Each row of a before or after table is a point. One or more steps were done to the points. Then noise was added and the rows were shuffled. The steps act on how far a point lies along the listed directions, d1 being the first. What was done? A step turns or swaps two directions, mirrors them in a line or flattens them onto one, adds a multiple of one to another, or multiplies one. Angles are multiples of 10 degrees, from the lower direction toward the higher: turns from -170 to 170, lines from 10 to 170 but not 90. Use the fewest steps. Two steps may share a direction if one is a turn and the other turns, adds or multiplies; they go together, in the order done. Otherwise the lowest direction goes first.
(in the rows, 128 means zero)

Directions:
(1): [103  91]
(2): [165 103]
Before:
[[116 102]
 [149 142]
 [112 182]
 [ 59 162]
 [158 105]
 [132 108]
 [166 113]
 [185 171]
 [185 154]
 [128 101]
 [134 105]
 [ 93 121]
 [152 111]
 [143  89]]
After (14 x 2):
[[ 59 147]
 [149 108]
 [103 133]
 [111 104]
 [124 184]
 [130 104]
 [ 97 101]
 [139 103]
 [108  96]
 [ 65 131]
 [131 107]
 [128  86]
 [180 184]
 [164 134]]
Steps: swap d1 and d2

Directions:
(1): [113 145 187 112 158 100]
(2): [ 60 132 121 105 118 154]
(3): [145 190 128 106  91 130]
Before, 11 rows:
[[ 75 190 194  74  82 120]
 [154 166 159 153 120  83]
 [106 145 117 125 108 152]
 [ 75 176 154  88 154 127]
 [ 85 155  82 115  95 153]
 [112 155 134 102  96 143]
 [126 112 157 122 146  95]
 [216 125 162 149 149  82]
 [239 129  77 175 104 135]
 [ 90 175  82 117  87 152]
 [176 162 104 116 104 113]]
After (11 x 6):
[[131 147 165 106 123 120]
 [102 134 163 145 141  93]
 [109 133 228 109 138  85]
 [133 174 120 116 107 117]
 [120  81 135 127 145 108]
 [126 110 141 127 139 117]
 [110 129 158 119 185 112]
 [137 194 127 116 110 119]
 [153 187 101 117  84 155]
 [131 158 139 124 121 140]
 [135 173 135  94 125 107]]
Steps: turn d1 and d3 by -50 degrees; multiply d2 by 0

Directions:
(1): [117 130 178 143 140 117 155 192 160 165 100]
(2): [143  95 145 121 114 101  58 152  95 116  85]
(3): [132 175 111 166  93 115 157 150 109  74  95]
(4): [ 96 158 139 125 119 159  74 140 188  92 140]
(5): [144 132 116 169 186 184 111 159  94 125 137]
Before (12 x 11):
[[101 132 126  94  70  68 137 105 174 134 121]
 [144 130 122 146 125  95 155 109  95 110 108]
 [136  78 131  91  78  50 113  82 103 133 132]
 [140 127 136 103  90 125 103 139 113  81 101]
 [111 103 154 115 125 137  11 158 146 117 107]
 [132  81 130  83 136 138  85  81 133 168 169]
 [118 126 128  90  93 119  98 138 120 102 116]
 [150  82 205 137 173  88 114 207 139 200  69]
 [147 113 176 150  98 118  84 188  98 105  68]
 [132 109 143 108  90  91 163  94 143 141 107]
 [128 139 149 153 101  94 161 148 121 129  98]
 [115 122 113 105 107 107 125 102 147 133 135]]
After, 12 rows:
[[116 123 111 102 108 111 129 102 149 133 136]
 [132  82 129  81 136 140  83  79 133 167 167]
 [133 131 152 153  98  86 144 154 113 125  90]
 [143  62 138  87  70  39  81  93  86 127 114]
 [149 116 129 143 122  83 125 119  81 103  87]
 [114 135 126  92  98 127 113 129 129 105 124]
 [152  69 210 134 168  78  89 217 125 196  52]
 [149 114 173 154 102 118  89 187 100 105  68]
 [100 133 123  93  70  72 148 102 177 135 125]
 [138 134 136 106  94 129 113 137 119  83 109]
 [101 128 144 120 136 157  63 140 172 125 141]
 [137 100 147 107  86  81 143 101 134 138  94]]
Steps: add -1 times d4 to d2

Directions:
(1): [145 162 157 162 108 125  95 100 102 151 105  96  73 182 131 183 150 132]
(2): [124 149 100  80 136  92 120 104 161 118 115 155  71  85  69 168 116 144]
(3): [143  93  75 126 144 138 113 105 120 153 116  33 119  88 142 127  98 123]
(4): [108 175 194 105 145 185 134 118 122 139 108 116  90  84 140  80 112 140]
Before (14 x 18):
[[141  78  61 136 129 102 117 122 145 142 144  70 140 107 102 155 106 138]
 [137 128  81 121 101  74 119 140 128 109 124 159 150 194 109 191 138 107]
 [118  99  80  74 136 115 137 117 166 138  91  98  98  76  97 140  93 132]
 [137 133 137 138 163 176  87  98 123 161  98  20  82  82 162 112 102 115]
 [182 191 146 134 113  89  83  94 151 131  79 136  42 156  81 241 158 167]
 [123 101  53  97 134 101 147 117 125 121 110 102 141  84 104 140  99 126]
 [141 142 147 130 147 194 114 105 110 165 102  21 100 100 167  80 107 118]
 [146 115 146 144 138 174 143 150 114 151 147 120 186 151 177  63 121 106]
 [135 108 139 132 155 133 123 138 117 158 116  85 116 110 140 129 125 142]
 [146 128  63  59 139  98 136 116 158 124 119 138  56  59  56 155 113 140]
 [130 191 212 137 152 186 125  99  94 173  85  69  98 121 162 113 126 134]
 [134 124  77  69 133  71 173 120 168 103 139 192 110  83  50 146 121 141]
 [130  86  34 115 133 104 136 113 175 135 140  99 162  87 135 134  97 132]
 [128  89  42 135 149 122 127 114 111 146 125  53 156  80 152 129  97 128]]
After:
[[141 135 160 150 131 178 121 127 108 151 118  65 130 144 171  88 132 113]
 [110 118 109  75 132 124 139 123 165 132  93 127 102  83  95 130 103 136]
 [122 114  65 105 133 106 144 118 181 129 140 136 150  88 125 132 104 140]
 [116 111  74 130 143 115 136 122 116 132 129 106 157  95 138 131 112 134]
 [139 171 200 158 142 170 128 113  89 167  98  75 133 155 177 122 142 123]
 [134 137 156 153 148 164  96 121 125 147 112  70 109 126 166 118 126 110]
 [149 104 128 151 133 160 142 150 114 148 157 124 197 163 173  72 128 106]
 [131 137  90  59 142  90 172 112 165 109 129 175  97  61  54 133 110 145]
 [130 106  92 124 125 107 123 124 152 132 143 108 126 105  88 150 112 144]
 [113 122  83  87 132 106 152 121 129 112 108 130 134  85  99 135 104 132]
 [181 197 157 128 120 106  87  89 147 136  74 120  32 140  84 229 150 169]
 [137 147  91  58 144 111 143 117 152 122 115 151  49  58  60 140 115 146]
 [133 113 146 137 148 127 126 147 120 151 122 104 124 128 140 131 134 142]
 [133 141  85 102 111  85 119 128 131 117 115 145 120 160  99 187 124 114]]
Steps: turn d2 and d4 by 20 degrees; multiply d4 by 0.7; multiply d3 by 0.4
